Every row gives one point. The window is the flat piece filled in between its corners: a triangle in 3 columns, a solid with four corners in 4, and so on. A path goes straight from each point to the next, and from the last back to the first. List the points from which the path goes on through the window.
In the rows, 128 means zero.

Window:
[[109 106 102]
 [137 107 117]
 [143 165 169]]
Path:
(1): [115 142 180]
(2): [155 169 156]
(3): [127 101  88]
(4): [ 94  73 116]
(5): [122  98 132]
(6): [103 119  76]
(7): [152 159 151]
(8): [124 160 183]
Through the window after points: 1, 5, 7

Window:
[[131 107  76 159]
 [116 138 122 154]
 [122 171 117 123]
 [171  83 172 104]]
Path:
(1): [ 88 118 131 110]
(2): [202 114 131 126]
(3): [167 164 102 141]
(4): [104 156 131 102]
(5): [133 102 146 114]
(6): [199 101 145 138]
(7): [146 177 157 161]
(8): [115 153 102 105]
(9): [ 97 123 100 139]
(10): [136 161 108 180]
(11): [179 126  91 143]
(12): [ 88 103  94 163]
Through the window after points: 5, 7, 11

Window (8 x 8):
[[152 117 132 115 122 169 148  93]
 [169 161 136 128 104 133 178 136]
 [114  66 115 103 152 134 190 124]
 [118 154  94  64  97 157 123 114]
 [120  78  48  88  70  61  85 126]
 [172 178 146 111 177 148 105 107]
 [117 110 110 153 147 148 168 123]
 [128  94 129 115 130 109  72 152]]
Path:
(1): [117 115 124 132 127 143 147  91]
(2): [133  93 150 109 143 117 171 100]
(3): [122  90  66 106 131 181 154 145]
(4): [164 134  71 100 118 153 149 134]
(5): [ 91 125 155 125 125 135 160  92]
(6): [112 160 142 105 120 132 162 108]
(7): [188 117  88 108 121 173 144 114]
(8): [158 111  96 122 148 155 153 177]
Through the window after points: 2, 8

Window (9 x 9):
[[102  88 136 118 136  98  76 142 117]
 [ 98 161 114 136 100 130 109 114 169]
 [110 125 109 123 160 145  96 145 105]
 [154 133 103 114 190  64 201 173 116]
 [ 94 134 113  94 146  94  93  95 124]
 [147  73 127 149 201  78 121  94  98]
 [148 171 144 158  61 150 116  67  83]
 [104 120  90  98  91 137 126 118 149]
 [192 137  77 117 121 115 112 171 130]]
Path:
(1): [168 185 164 121 101 149 140  53 175]
(2): [105  90  96 145 154  90 102 136  88]
(3): [ 98 148  90 131 117 114 131 125 120]
(4): [157  98 143  97 119 142  88 114 192]
(5): [125 123 139  82 119 143 125 109 154]
(6): [107 125  83 115 106 119 117 123 133]
(7): [129 114  49 137 146  61 104 144  99]
(8): [125 104 179 105 166 164 124 106 117]
(9): [144 127 134 102 138 139 120 148 128]
(10): [151 106  48 151 121  52  87 144 116]
(11): [135 134  78 149 127  78 128 145 108]
(12): [131 109 150  73 137 157 109 114 127]
(13): [153 129 161  98 163  90 107 129 131]
(14): [117 123  74 141 145 104 164 151 100]
(15): [ 95 136 110 143 110 126  96 108 125]
(16): [170 136 140  66  96 137 113 106 138]
Through the window after points: 1, 3, 5, 9, 13

Window, 11 rows:
[[144 117 128 131 155 103 198 139  89 113 167]
 [112 179 112  69 148 114 192  48 111 135 174]
 [205  99 128 171 177 150 149  93 124 132 145]
 [147 146 129  91 124 144 135 102 113  77 202]
 [187 163 101 125 120 123 108 148 131 131 137]
 [106 147 114 139 128 117  71 148  96 142 108]
 [171  92  91 115  87 131 167  98 144 153  91]
 [139  67 121 102 119 120 150 174 100 156 204]
 [118  67 118  97 177 180 147 163 148 119 170]
 [109 100 102 172  96 122 115 179 150 157 134]
 [133  88 171  99 148 143 133 121 163 154 125]]
Path:
(1): [181  78 111 157 137  73 110 103 152 142 154]
(2): [155 113  82 129 131 104 135 130 139 123 161]
(3): [143 106 174 107 134 189 194 124  74 140 134]
(4): [148 156 143 144 114 141 173 133 109 130 148]
(5): [143  73  88  77 149  95  92 114 121 129 184]
(6): [103 107  98 137 152 114 142 109 151 138 137]
(7): [174 130 130 114 110 142 153 140 109 154 144]
(8): [121 155 135 122 124 151 160 133 132 135 177]
(9): [178  71  96  83 149 104 145  83 120 105 148]
(10): [149 127  97 121 145  94 144 133 159 124 151]
(11): [137 108 143 104 129 171 139 105 113 154 146]
(12): [ 95 162 145  90 144 186 149 169 105 133 150]
Through the window after points: none

Window:
[[125 150 111 151  83 160 151 160 158 103 144 111]
 [129 166 127 146 151 107 125 134  87 128 151 104]
 [ 97  77 125  86 139 124 157  70  56  98 147 119]
 [114  57  93 133  81 124 101 157  81  75 129 146]
 [133 104 160 134 137 112 120 145 146  86 166 139]
 [144 175 138 110 121 161 107 137 116  84 143 142]
 [ 94  97 120  78 104 104 108 108  98 141 152 140]
 [183 197 123  54 173 108 175 148 118 127 135  83]
 [ 72  99 140 128  93 155 116 194  96  84 169 133]
 [170 194 105  89 189 146 197 147 112 165 121 150]
 [223 199 140  97 156 157 179 149 105 171 168 104]
 [111  78 149  81 156 132 118  99  79 139  94  99]]
Path:
(1): [144 139 135 106  99 117 167 139 113 120 129 123]
(2): [135 127 127  77 180 163 117 144 100 125 169 114]
(3): [135 148  94  70 140 149 114 163 111 124 155  94]
(4): [145 155 165 115 135 113 164 132 109  98 134 135]
(5): [148 136 184 142  82 105 122 124  93 117  94 142]
(6): [101 131  84  67 154 159 120 139 115 107 192 127]
(7): [132 128  54 123 128 129  99 157 123  83 135  99]
(8): [117 103 201  98 101 144 160 125  50 129 145 167]
(9): [139 142 145 109 102 125 125 143 101 107 128 147]
(10): [127 102  80 129 169 159 124 167 145 110 170  81]
(11): [146 154 108 106 169 139 145 154  99 104 152 101]
(12): [136 164 154 112 118  91 140 113 109 156 126 120]
(13): [127 129 179 137 140  57 174 122  53 127 124 153]
(14): [129 147 114 121 143 139 123 134 107 116 156 103]
(15): [137 121 116  82 143 123 129 152 111 132 169 102]
(16): [132 138 155 150 111 138 161 121  97 105 126 154]
Through the window after points: 3, 5, 11, 13

Window (14 x 14):
[[158 160 169 120 130 137 146 158 112  75 124 132 130  72]
 [ 47 127 128 142 178  98 144 145 140 163 144  81 127  83]
 [ 94 108 166 167 139 146 123 133 140  76 112 120  89 111]
 [ 75  56 137 131 104  88 109 160 168 148 147 146 226  99]
 [138 120 122  89 158 107  70 140 107 139 178 137 152 121]
 [114 130 166 175 147 113 105  94 101 147  97 141 103  62]
 [102 117  92  80 134 135 156  83  86 152 122 112 161  65]
 [120 145 147 147 134  69  96  71 139 101 118 127 110 152]
 [154 150 117 156 120 154 146 121 121 150 138 184  89 120]
 [114 160 138 138 139 147 111 147 141 141 107  82 151 139]
 [185 128 170  78 131 135 155 110 118 159  64 129 110  80]
 [138 119 109 173 111 129 112 130 177  68 143  73 133 113]
 [153 167 128 126 185 165 111 142 184  65 153 174 125 113]
 [206 119 197 137 124 151 122  84 124  90 171 172 144 111]]
Path:
(1): [156 133 112 186 202 156 132 132  96  81 147 154 187 123]
(2): [133 118 137 138 146 105 126 119 110 109 119 136 133 106]
(3): [129 143 175 115 117 167 114  85 174 151 169 151 112  65]
(4): [ 97 156 152 106 113 142 116 157 125 139 179 115 118  70]
(5): [149 100 130 137 160 121 129 119 132 120 108 141 157 115]
(6): [125 122 112 169 178  82 154 137 106 104  84 111 147 129]
(7): [118 141 155  79 107 178  99 113 167 137 152 140 107  73]
(8): [127 168 156 126  90 140  93 122 162 150 147 134 163  71]
(9): [127 108 131 135 176 131 144 123 111 106 119 129 114  99]
(10): [129  75  78 158 171  94 190 156 120 100 133 120 111 119]
(11): [147 160 193 130 114 154  98  94 142 117 123 147 134  98]
(12): [142 136 180 102 106 125 105 109 159 128 133 135  98  93]
Through the window after points: 12
